Each row is a point. A path goes straight from each point to the next, and from the last back to the first. The post is the endless flat space through its rows: a point in 2 columns, a line in 3, a plane in 4, and so on, so that a path can go around it. How many times does the path go around the post? Going back the other way cancels.
In the rows, zero is written as 128.

Post, one row:
[[134 122]]
Path:
[[157 151]
 [163 118]
 [160  93]
 [112 113]
 [104 153]
 [166 134]
 [189 101]
 [128 103]
 [166 105]
 [180 132]
 [100 150]
 [105 118]
 [134 105]
 [199 113]
 [164 142]
 [109 150]
 [ 66 122]
 [154  88]
 [157 106]
 [114 111]
 [ 96 134]
 [134 139]
 [166 125]
 [142 112]
 [102 107]
 [116 127]]
Times around: 1

Post, 5 rows:
[[151 105 132 118 128 111]
 [113 150 159 135 153 102]
 [ 97 197 102 156  86 172]
 [133 104 152 114 156 111]
 [112 149 107 109 132 119]]
Path, 24 rows:
[[116 123 194  98 157  98]
 [131 157  93 113 112 167]
 [ 90 199 105 108 120 162]
 [135 101 106 108 139 153]
 [118 120 137 119 146  96]
 [112 118 121  94 130  90]
 [119 152 171 117 170 112]
 [137 144 130 130 146 104]
 [142 112 147 174 114 140]
 [119 116  93  89 117 121]
 [ 80 168 143 125 151  96]
 [ 96 185 157 128  98 141]
 [157 122 131 114 142 129]
 [159 146 153 202 116 119]
 [110 102  98 118  99 138]
 [ 90 213 163 151 111 109]
 [141 126 139 102 161 130]
 [120 173 169 158 171  92]
 [ 99 172  97 142 117 112]
 [109 151 120 117  86 141]
 [146 150 106  81 110 116]
 [120 159 131 136 140 154]
 [101 135  84 119 120 132]
 [ 47 181 121 132 127 162]]
Times around: 5

Post:
[[131 108 126 187  84  78 150 162  44 185  99]
 [122 135 114 166  91 127 103 136 125 141 131]
 [125  97 150 117 121 137 124 130 156 114 169]
 [139 112 160 131 150 126 112 114 109 145 130]
 [161 135 107 121  97 109 111 128 171 135 126]
 [133 130  92 158 149 122 101 126 164 149 154]
 [124 122 144  62 141 116 122 100 119 106 131]
 [153 110 132  93 145 151 117 153 158  86 136]
 [134 102 149 100 147 173 151 119 124 112 137]
 [144 107 117 108 132  88 100  77 136 112 109]]
Path (27 x 11):
[[109 155 146 135 175 142 153  91 106 146 142]
 [131 122 141  85 164 148 126 153 141 102 195]
 [141  90 157 130 112 147  87 111 113 145 151]
 [140  98 129 149 151 148 114 148 148 156 118]
 [130 113 153 146 133 144 139 154 149 149 117]
 [173 138 154 106 154 128 169 100 111 147  88]
 [155  67 136 112 137  91 135  71 123  88 144]
 [118 123 114 130 112 199 126  83 118 110 121]
 [169 135  51 135 143 113  56 130 136 116  43]
 [148 127 152  93 180 167 126 164  98  99  80]
 [103 100 133 157  87  67 112 126 138 123 158]
 [110 119  96 111 101  86 121 108 120 124  99]
 [139 106 106 155 163  86  75 181 140 161 163]
 [170  56 159 106 107 118 133  92 171 120 179]
 [165 116 129 116 139  82 114 106 152 105 155]
 [123 127 114 154 148 132 104 140 169  79 134]
 [101 110 146 104 190 120 158 113 122 176 147]
 [118 135 109  61 159 161  86 117 110 125 121]
 [148 166 128  78  87 140 112 121  87 146 126]
 [176  71 112 117 158  99 137  74 126  73 116]
 [140 104 120 154 153  81 157 161 119 147 145]
 [104 140 157 139  93 164 115  89 118  89 103]
 [132 158 128 161 108 108  97 137 130 141 140]
 [154 117 102 148  96  96 136  41 109 180 134]
 [124 117 156  74 163 163 119  95 109 116 135]
 [113  89 110 123 126 132 129 146 146 128 122]
 [113 150 143 147 135 145 117 123  90 126  90]]
Times around: 1
